Every row gives one point. Each copy is the shape, with its points in the same order, turned, moved and blurred by noise. Say if it was mirrored as well.

Shape (8 x 2)
[[ 0.73  0.41]
 [-1.19 -2.72]
 [ 0.37  3.19]
 [ 3.00  0.89]
 [-0.22  0.94]
 [-1.01 -2.90]
 [-0.01 -0.31]
 [ 0.06  2.20]]
Copy 1 (8 x 2)
[[ 0.80 -0.08]
 [-1.52 -2.97]
 [ 0.63  2.79]
 [ 3.00  0.14]
 [-0.15  0.58]
 [-1.33 -3.20]
 [-0.06 -0.76]
 [ 0.25  1.82]]
Copy 1 is: only turned
Copy 2 (8 x 2)
[[ 1.19 -1.41]
 [ 0.91  2.49]
 [-1.06 -3.30]
 [ 2.67 -3.01]
 [-0.32 -1.02]
 [ 1.25  2.93]
 [ 0.97 -0.18]
 [-0.93 -2.47]]
Copy 2 is: mirrored
Copy 3 (8 x 2)
[[-1.72  1.25]
 [-0.01 -2.03]
 [-1.17  3.70]
 [-4.01  2.01]
 [-0.81  1.71]
 [-0.19 -2.48]
 [-0.97  0.39]
 [-0.74  2.77]]
Copy 3 is: mirrored
Copy 4 (8 x 2)
[[ 0.25  0.99]
 [ 1.95 -2.77]
 [-1.58  2.36]
 [ 1.39  3.00]
 [-0.38  0.42]
 [ 2.13 -2.36]
 [ 0.53 -0.11]
 [-1.19  1.43]]
Copy 4 is: only turned

Shape (7 x 3)
[[-2.83  0.02 -0.13]
 [ 3.95 -0.24  2.60]
 [-1.32  2.93 -1.60]
 [ 1.22 -1.82  1.35]
 [ 0.25 -0.76 -0.57]
 [ 0.35 -1.60 -3.08]
 [ 0.98 -0.77 -0.36]]
Copy 1 (7 x 3)
[[-2.00  0.91  1.93]
 [ 0.48 -2.28 -4.58]
 [ 1.14  2.56  1.18]
 [-1.22 -2.31 -1.39]
 [ 0.13 -1.32  0.61]
 [ 0.86 -2.31  2.54]
 [ 0.22 -1.62 -0.04]]
Copy 1 is: mirrored
Copy 2 (7 x 3)
[[ 1.92 -1.36 -1.36]
 [-3.66  3.08  0.32]
 [ 3.32  0.72  1.65]
 [-2.45  0.28 -0.52]
 [-0.21 -0.73  0.67]
 [-0.18 -2.79  2.41]
 [-0.64 -0.34  0.97]]
Copy 2 is: only turned

Shape (10 x 6)
[[ 2.41 -0.18  1.66 -1.17 -2.11  1.41]
 [-1.06 -0.49 -0.81  2.83 -0.30  1.40]
 [-2.03 -2.77 -0.91 -1.86 -0.75  1.15]
 [-1.11  0.57 -4.04  2.53 -0.02  0.06]
 [-1.15  2.09 -2.55  1.75  1.53  0.77]
 [-1.66  2.67  1.20  1.59  1.83  1.23]
 [-0.67 -3.18  0.56 -0.31  0.24 -0.58]
 [ 1.84 -2.67  2.00 -0.98 -1.58 -1.75]
 [ 0.22 -0.74  2.76 -1.00 -2.26 -2.96]
 [-0.43  1.17 -1.61  1.18  2.83  1.76]]
Copy 1 (10 x 6)
[[ 3.26 -1.24  0.44  0.66  2.82  0.87]
 [ 0.62  1.84 -0.79 -1.43 -0.41  2.72]
 [-1.27 -0.92 -2.04 -0.20  2.53  0.65]
 [-0.82  1.16 -2.00 -0.08 -3.22  2.47]
 [ 0.33  2.78 -1.26  0.50 -2.54  1.12]
 [ 1.11  4.68  0.45  1.00 -0.17  0.79]
 [-1.35 -0.35  0.53 -1.43  2.44  0.78]
 [ 0.53 -2.26  3.25 -0.34  3.37  1.03]
 [-0.25 -0.99  2.97  1.88  3.18  2.82]
 [ 0.81  2.94 -0.86 -0.50 -1.76 -0.84]]
Copy 1 is: mirrored
Copy 2 (10 x 6)
[[ 0.49  2.73 -0.52 -0.09 -0.20  2.08]
 [ 1.81 -0.53 -0.13 -1.11 -1.56 -2.78]
 [ 1.92 -1.73  1.38 -2.93  1.70  0.52]
 [ 1.48 -1.50 -0.60  0.66  1.73 -4.47]
 [-0.11 -2.78 -0.59  1.66  0.13 -3.40]
 [-1.27 -1.40  1.04  1.23 -2.66 -1.96]
 [-0.05 -0.82  0.12 -4.00  0.65  0.11]
 [-0.67  2.83 -0.79 -3.24  1.24  1.26]
 [-2.94  2.51  0.91 -3.29  0.97 -0.07]
 [ 0.24 -3.48 -1.24  1.44 -0.81 -1.85]]
Copy 2 is: mirrored
Copy 3 (10 x 6)
[[ 2.39 -1.41 -1.05 -0.38 -2.14  1.20]
 [-1.93  2.22 -1.95  1.13 -0.69 -1.46]
 [-1.87 -2.58  0.10  1.84  0.92 -0.03]
 [-2.90  2.66 -3.27  0.64  1.89 -0.29]
 [-0.81  3.35 -1.41  1.18  2.35 -0.37]
 [ 0.95  3.95  1.15  2.04  0.34 -1.20]
 [-0.61 -1.91  0.08 -0.62  0.50 -2.48]
 [ 0.87 -2.61 -0.30 -3.04 -1.04 -0.45]
 [ 0.32 -0.99  1.86 -3.56 -1.27  0.63]
 [ 0.78  2.68 -1.58  1.97  1.77 -1.78]]
Copy 3 is: only turned

Shape (11 x 8)
[[ 0.10  2.71  0.94 -0.49  0.47  1.75  0.78  1.26]
 [-1.89  0.88  0.41  0.53 -1.17  0.09  1.95 -1.95]
 [ 0.09 -0.23  3.62  1.17 -1.06  1.46  0.95 -1.32]
 [-0.52 -2.66  1.81 -0.04  0.89 -3.34  1.01  1.67]
 [-1.42 -1.54  1.04 -0.50 -0.51 -2.35 -1.14  0.04]
 [-2.57  2.64  1.50 -0.81 -3.45 -1.25  2.30 -1.52]
 [ 0.24  1.70  0.33  0.25  1.29 -2.91  1.00  3.93]
 [-1.62 -1.02 -2.57  0.46 -0.38  0.26  1.62  1.74]
 [ 1.96 -3.49 -0.54  3.57  0.24 -1.32 -1.58 -0.36]
 [ 1.64 -0.79  0.61 -1.12 -3.49 -1.29 -1.14  2.97]
 [ 4.11  0.95 -0.82 -0.66  0.76 -0.73  0.35  1.83]]
Copy 1 (11 x 8)
[[ 0.71 -0.57  2.95 -1.41  0.99  0.18 -0.92  1.38]
 [-0.16  0.05 -0.25  0.47  0.98  1.14 -2.66 -1.25]
 [ 0.19  2.72  1.89  1.89  1.02  1.42 -2.83  1.31]
 [-0.64  2.11 -1.77  1.23  0.45 -3.41 -0.27  2.07]
 [-0.10  0.95 -1.89  1.57 -1.34 -0.70 -0.05  1.88]
 [ 0.46 -1.57 -1.15  0.02  0.04  0.86 -5.43  0.39]
 [ 0.99 -1.31  1.00 -0.49  0.29 -4.60 -0.05  1.78]
 [ 0.95 -0.97 -1.72 -0.10  2.98 -0.30  1.23 -0.13]
 [ 2.58  3.11 -0.16  4.29  0.13 -1.45  2.46 -0.62]
 [ 4.47 -0.06 -0.98  1.02  0.17 -0.88 -0.37  4.27]
 [ 4.07  1.62  1.87 -1.87  0.14 -2.65  0.67  0.93]]
Copy 1 is: only turned
Copy 2 (11 x 8)
[[ 1.80 -0.32 -0.89 -2.75 -2.29  0.16  1.36  0.67]
 [ 0.62 -0.78 -0.16 -3.45  1.69 -0.77 -0.33 -1.29]
 [-2.14 -0.64  0.99 -2.95  1.12 -2.17  1.85  1.21]
 [-2.26 -2.86 -2.85  0.98  2.19  0.54  0.96 -0.06]
 [-1.39 -1.51 -0.80  0.63  1.32  1.48 -1.06  0.18]
 [ 0.89 -0.91 -1.41 -4.96  2.21 -1.04 -2.46  1.21]
 [ 1.24 -2.77 -4.77 -0.35 -1.94 -0.03  0.62 -0.40]
 [ 2.93 -0.81 -0.79  0.91  1.85 -0.26  0.67 -1.58]
 [-3.38  0.43 -0.06  2.28  0.16 -2.27  0.54 -2.85]
 [ 0.62  0.02 -2.28  1.86  0.06 -2.27 -0.89  3.04]
 [-0.08  1.77 -4.16  0.01 -2.66 -0.79  2.36  0.15]]
Copy 2 is: only turned
Copy 3 (11 x 8)
[[ 0.06  0.39  0.02 -2.45 -0.46 -2.39 -1.18 -0.97]
 [ 0.85  1.26 -2.81  0.85  0.70 -0.80 -1.19  0.35]
 [ 0.87  1.30 -0.68  1.81  1.78 -2.65 -0.84 -2.71]
 [ 2.47  4.36  1.63  1.51 -2.01  0.20  0.70  0.98]
 [ 2.08  2.53 -0.19  1.16 -0.32 -0.30  2.56  0.91]
 [ 2.45  2.42 -4.93 -0.96  0.97  0.08 -0.44 -1.13]
 [ 1.95  2.64  2.23 -2.96 -1.86  1.45 -0.83  0.35]
 [-1.37  3.46 -0.71 -0.40 -1.05 -0.22 -1.40  2.85]
 [-2.23  1.04  3.11  3.90  0.44  1.45  1.25  0.48]
 [-0.82  4.06  0.28 -1.71 -0.96  0.12  3.31 -2.03]
 [-1.21  0.58  1.59 -1.53 -3.63  0.09  0.29 -1.81]]
Copy 3 is: mirrored

Shape (15 x 11)
[[ 2.20 -1.13 -2.05 -5.67  0.88 -0.29 -1.11  1.18  0.09 -0.91  0.01]
 [ 0.99  0.84  3.63  0.37  0.21 -1.99  1.75  0.07  2.45 -1.14  0.62]
 [-2.43  0.40  0.73  2.52 -1.46 -1.57 -1.42  2.46  0.46 -1.27  0.58]
 [ 0.29  0.50  0.45  0.17  0.99  4.19 -1.04 -0.04  2.89  2.44  1.16]
 [-2.35 -1.48  3.38  2.18  1.66  0.43 -0.12 -2.63 -3.09  0.04 -1.29]
 [ 1.45 -0.69  1.47 -1.72  1.51  0.62  0.46  1.71  0.65  0.42  3.18]
 [-1.68  1.71  2.21  0.87 -1.04  1.68 -0.96  0.47  0.94  1.50  1.55]
 [ 0.21 -0.14 -0.20  1.45  0.90  2.65  1.35 -0.13  3.08  1.84  0.39]
 [ 1.01  1.23 -2.18 -1.71 -1.08  0.47  1.53 -0.57  0.12 -0.16  3.64]
 [-3.57 -1.68  1.57  0.13  0.33 -0.58 -1.48 -1.59  0.94 -1.53  0.46]
 [ 1.14  1.68  1.22  0.72  1.59  2.52  0.46  0.33  2.55 -2.88  0.14]
 [-0.21 -1.59 -1.90  3.06 -1.00 -0.07 -0.50  1.97  3.15  1.11  0.62]
 [ 3.60  2.40 -1.37 -0.16  1.27 -2.01 -2.82 -1.39 -1.60 -4.44  3.50]
 [ 0.84 -1.98  1.97  0.95  2.18  0.12  0.40  0.71 -3.03 -1.90  2.35]
 [-1.82 -3.58  3.39 -0.20 -1.81  1.67 -1.06 -1.12 -0.26 -0.02 -1.20]]
Copy 1 (15 x 11)
[[-1.33  3.20 -3.12 -1.80 -1.18 -1.49 -1.33 -3.25  0.74  0.09  2.24]
 [ 2.04 -0.51  1.22 -1.09 -3.63  1.50  1.52 -0.43  1.90  1.17 -1.92]
 [ 2.14 -1.46  0.27 -1.71  1.06 -1.98  3.22  1.48  0.86 -0.51 -2.53]
 [-1.12 -2.17  2.55  1.56  0.35 -0.63 -2.84 -0.90  1.50 -0.55 -0.11]
 [-0.83 -1.63  0.74 -0.11  2.13  2.43  3.35  2.39 -1.39  3.49  0.04]
 [-0.93  1.92  0.07  0.68 -1.40  0.00 -0.69  0.31  2.46 -0.24 -0.75]
 [-0.23 -2.69  2.03 -0.67  0.91  0.18  0.68  1.12  1.52 -1.92 -0.43]
 [ 0.88 -1.97  1.85  1.71 -0.75 -1.10 -1.66 -0.19  0.99  0.80 -0.27]
 [ 1.94  0.65 -1.35 -1.86 -0.85 -0.71 -2.89  1.66  1.89 -0.57  1.66]
 [ 0.36 -1.34  0.12 -1.56  2.22 -0.42  2.37 -0.04  2.74  2.75 -0.53]
 [ 0.34 -2.43 -1.11 -0.14 -1.49  0.81 -2.05 -0.84  1.21  1.21 -3.54]
 [ 2.71 -0.19  2.78  0.50  0.59 -4.58 -0.49 -0.02  0.48  0.60 -1.75]
 [ 1.85  2.84 -1.89 -5.79  0.87  2.02 -3.24  1.02  0.39  0.72 -3.24]
 [-0.99  2.27 -1.87 -0.21 -0.34  0.74  1.01  3.35  0.09  2.57 -1.74]
 [-2.78 -2.57  0.67 -1.37  0.20 -1.82  2.90  1.14  1.50  3.31  0.73]]
Copy 1 is: only turned
Copy 2 (15 x 11)
[[ 1.77 -4.01 -0.94 -1.05 -0.53 -0.73 -0.98  0.59 -0.04 -2.97 -4.29]
 [-0.36  4.21  1.24 -1.64 -0.64  1.16  1.57  0.94 -1.13  0.15 -1.64]
 [ 1.23  3.67 -2.12 -1.07  1.61 -0.36 -1.00  0.58 -0.08  1.64  1.11]
 [-0.24  1.31 -0.98  4.02  1.00 -2.31  2.09 -1.35 -3.12  0.02 -2.34]
 [-1.13 -0.32  2.26 -0.25  2.21  1.17  3.00 -0.21  0.27 -0.15  4.34]
 [ 0.78  0.90 -1.80  0.91 -0.64  1.72  2.27  0.12 -2.01 -2.22 -2.95]
 [ 1.27  3.26 -1.10  0.90  1.92 -1.58  2.33 -1.10 -2.19 -0.47  0.32]
 [-1.86  1.81  0.10  3.65  0.40 -0.55  0.56 -0.86 -3.18  0.33 -1.62]
 [-0.45  1.62 -2.08  0.68 -0.89 -1.50 -0.97  0.65 -1.35 -4.46 -1.75]
 [ 1.10  0.39  0.04 -0.33  2.20 -0.99  1.39  3.23 -1.23  0.07  1.79]
 [-1.03  1.95 -0.84  0.96 -2.68 -1.71  2.20  0.24 -0.63  1.44 -1.28]
 [-1.53  2.85 -1.82  2.42  2.51  0.10 -2.57  0.06 -1.14  1.33 -1.59]
 [-2.93  0.82 -3.74 -2.49 -1.48 -2.04  2.04  2.16  3.55 -2.99 -1.69]
 [-0.68  0.05 -1.82  0.05 -0.25  3.48  2.33  0.58  0.87 -1.74  1.35]
 [ 2.96  0.42  2.71  2.31  3.05 -0.10  1.51  0.47  0.50  0.06  1.54]]
Copy 2 is: only turned

Shape (16 x 12)
[[ 3.30  2.66  4.20  1.04  2.40  2.02  1.19  2.86  2.78  0.40  0.35 -1.31]
 [ 2.59 -2.13 -0.30  2.23 -0.36  0.50 -0.10 -2.17 -2.01 -2.49 -0.49 -3.64]
 [-1.36  2.72  0.70 -1.00 -2.31  0.27 -3.15 -0.01  0.94  0.80  3.77  2.25]
 [-1.48  0.04  1.43 -0.87 -0.34 -0.76 -1.47 -1.29 -2.35 -0.19  0.90  2.97]
 [ 0.31  1.11  1.12  0.51  1.21  0.33  0.58  2.84  1.55  2.49  3.86 -0.98]
 [-1.13 -1.33 -0.14  3.19 -0.80 -1.04  1.10 -0.14 -0.77 -3.31 -0.60 -2.48]
 [ 0.41 -1.34  0.00 -0.54 -2.65 -1.53  0.00 -1.28 -0.53 -0.82 -1.61 -2.20]
 [-1.20  2.72  1.29 -3.35  0.91 -0.65 -2.30 -1.25  0.50 -1.48  2.32  0.69]
 [-1.74  2.44  0.14 -1.62  1.11  1.80 -1.42  0.87  0.95  2.33  0.70  0.81]
 [-1.77 -1.09 -0.53 -1.94 -1.78 -0.54 -3.78  0.10  0.87 -1.36  1.04  3.08]
 [ 0.06  3.58  2.06  1.04  0.96  2.75 -0.65 -0.86  2.86  1.28  1.76  1.01]
 [ 1.53  1.93 -1.18  2.07  1.05 -0.51  1.10 -0.70  1.16 -1.38 -0.26 -0.64]
 [ 0.16 -3.11  0.86  1.39 -0.64 -3.52 -0.47 -3.09  0.05 -1.06 -0.93 -1.85]
 [ 0.48  1.70  0.11  0.33 -1.92 -2.78 -2.42 -1.86 -2.23 -1.71 -1.37  0.42]
 [ 1.49  2.71  2.77  1.79  3.81  1.29 -2.37  2.42  2.34  1.86  0.85 -2.25]
 [ 2.88 -0.18 -1.66  1.99  0.65 -0.56  0.86 -0.98 -0.04 -1.42  0.08 -0.31]]
Copy 1 (16 x 12)
[[-2.21  2.61  2.95 -4.59 -1.72 -0.60 -2.23 -1.35  2.49 -0.55  0.97 -4.12]
 [-0.78 -0.80  1.44 -2.17 -0.83 -0.52 -0.19 -3.88 -4.02 -0.58  0.44  2.73]
 [-0.59 -1.65 -2.73  1.39  0.82  2.44  0.88  0.61  0.87 -1.55  0.51 -4.62]
 [-1.65 -0.66 -2.39  0.98 -0.12 -1.29  1.98  1.85 -1.85  0.23  0.22 -1.77]
 [-1.96  1.88  0.56  0.07 -1.94  1.76 -1.25  0.22  2.75 -3.36  1.96 -2.46]
 [-0.80  0.52  0.46 -0.73  1.98 -1.29 -2.64 -1.60 -2.61 -1.62 -0.55  2.83]
 [-1.86 -1.95  0.79 -1.46  0.64  0.66  0.94 -0.65 -0.76 -0.66 -1.68  2.48]
 [ 0.18 -1.37  1.14  0.98  0.32 -0.12  1.64  0.90 -0.72 -1.08 -1.26 -4.76]
 [ 1.19  1.25 -0.21  0.20 -1.25  2.00  0.53  1.22  2.38 -0.17  0.22 -2.93]
 [ 0.31 -3.89 -2.94  1.21  0.00 -1.11  0.03  0.86  0.75 -0.25 -1.87 -2.20]
 [ 1.35  1.43 -0.70 -3.42 -0.21  1.71 -1.09  0.20  0.61 -0.98  1.36 -4.94]
 [ 0.82  0.79  0.91 -2.83  1.27 -1.71  0.18 -2.04  0.42 -2.07  0.90 -0.02]
 [-1.15 -0.91 -0.59 -2.20 -1.00 -1.72  0.86 -0.78 -3.54 -3.26 -2.55  2.81]
 [-1.83 -0.37 -1.71 -0.29  2.02 -0.93  3.25 -1.76 -1.66  0.30 -1.45 -0.45]
 [-0.46  3.96  1.18 -1.68 -3.24  0.49 -1.26 -2.79  2.08 -2.09 -0.23 -4.44]
 [ 0.34 -0.42  0.85 -2.63  0.54 -1.88  0.77 -2.32 -0.21 -1.80  1.96  1.17]]
Copy 1 is: mirrored
Copy 2 (16 x 12)
[[-2.85  1.05 -1.66 -0.47  1.91  3.10  4.59  0.03  1.88 -1.73 -1.38 -2.05]
 [-1.34 -3.61  1.52 -1.73  0.19  1.99 -0.86 -0.63  1.03  4.60 -0.60  0.66]
 [ 0.91 -1.21 -0.25  2.96  1.00  1.41 -2.23  0.12 -2.92 -5.09 -0.64 -1.06]
 [ 2.42 -1.48 -1.00  1.96  1.54 -0.50 -2.46  1.10  0.71 -1.87  0.15  1.22]
 [-0.97  0.14 -2.49  0.46  0.24  0.17  2.27 -0.47 -1.82 -1.82  0.25 -3.79]
 [-0.39  0.58  0.58 -1.50 -1.31  1.42 -1.93  1.44 -0.18  4.10 -2.44  0.13]
 [-0.59 -1.47  2.09 -2.47 -0.20 -0.50 -1.74  0.72 -0.27  0.36 -0.10  1.93]
 [-1.47 -0.63  0.04  3.67  1.48  0.44 -2.67  0.93  0.27 -3.24  1.57 -0.47]
 [-0.03  0.87 -0.81  2.86  1.35 -1.02  0.66 -2.24 -0.85 -3.46 -0.62 -0.35]
 [ 3.22 -0.69  1.71  1.96  0.02 -0.89 -3.80  0.08  0.39 -3.62 -0.66 -1.02]
 [-0.96 -0.12 -1.79  2.79 -0.45  2.92  1.97 -1.59 -0.60 -3.82 -1.47  0.43]
 [-0.44  0.43  2.21  1.11 -0.61  2.74  1.54  0.58 -0.06  1.10  0.36  0.16]
 [-0.40 -2.87  1.45 -1.70 -2.99 -0.55 -1.50  2.40  1.16  1.27 -0.29  1.42]
 [ 0.93 -2.12  3.18  1.06  1.52  0.62 -1.94  2.89 -0.55 -0.33 -0.89  2.58]
 [-3.30 -0.45 -0.54  2.65  0.91  0.26  4.78 -0.18  0.41 -1.39 -2.81 -2.99]
 [ 0.69 -1.27  1.79 -0.14 -0.51  2.57  1.13  0.12  0.58  2.28  0.75 -0.01]]
Copy 2 is: mirrored
Copy 3 (16 x 12)
[[-0.55  1.36 -1.71  3.06 -1.70 -1.29 -4.02 -0.55  2.93  3.15  0.41  0.77]
 [-0.64 -2.00  2.44 -0.70  2.26  0.26 -0.58  0.02  1.67 -2.69 -2.73  3.13]
 [ 2.95 -0.92 -1.51  0.91 -5.16 -0.58  1.51  0.70 -0.77 -1.69  2.77 -1.70]
 [ 0.70  0.06  1.63 -0.34 -1.40  1.10  1.54 -1.68 -2.40 -1.37  2.14 -0.93]
 [ 0.19 -2.52 -3.31  2.88 -1.41  0.03 -1.65  1.10  1.37  0.93  1.79 -1.75]
 [-0.49  0.27 -0.37  1.82  3.11 -0.20  0.87 -0.35 -0.36 -2.90 -3.61  1.63]
 [ 1.28 -0.33 -0.09 -2.69  1.97  0.12  0.16 -1.09  1.34 -2.88 -1.16  0.46]
 [ 0.82 -0.87  0.55  1.00 -3.41 -1.69  2.29 -2.93  0.89 -1.78  3.05 -0.23]
 [ 1.21 -1.05 -2.80  0.48 -2.06 -0.02  1.96 -0.04 -0.27  1.91  3.30  0.28]
 [ 2.46  0.04  0.62 -0.97 -0.76 -2.75  2.73  1.13 -2.11 -2.18  2.61 -1.87]
 [ 1.67  0.14 -1.33  1.92 -4.63  0.13  0.38  0.46  0.48  2.98  0.41  0.97]
 [-2.60  0.47 -0.68  0.16 -0.92 -1.01  0.95  0.50  1.40  0.28 -1.84  0.73]
 [-0.40 -0.39  3.17 -0.48  2.87  0.92  1.47 -0.71  2.26 -2.45 -1.73 -1.57]
 [-0.20  1.58  1.21 -1.62 -1.42  1.11  2.20 -0.92  0.48 -4.49  0.41  0.90]
 [ 0.12  0.58 -1.54  4.48 -1.49  0.50 -0.55  0.92  4.39  2.34  2.27  1.24]
 [-2.57 -0.58  1.17 -0.82  0.02 -0.30 -0.33  1.01  0.53 -0.88 -1.59  1.38]]
Copy 3 is: only turned
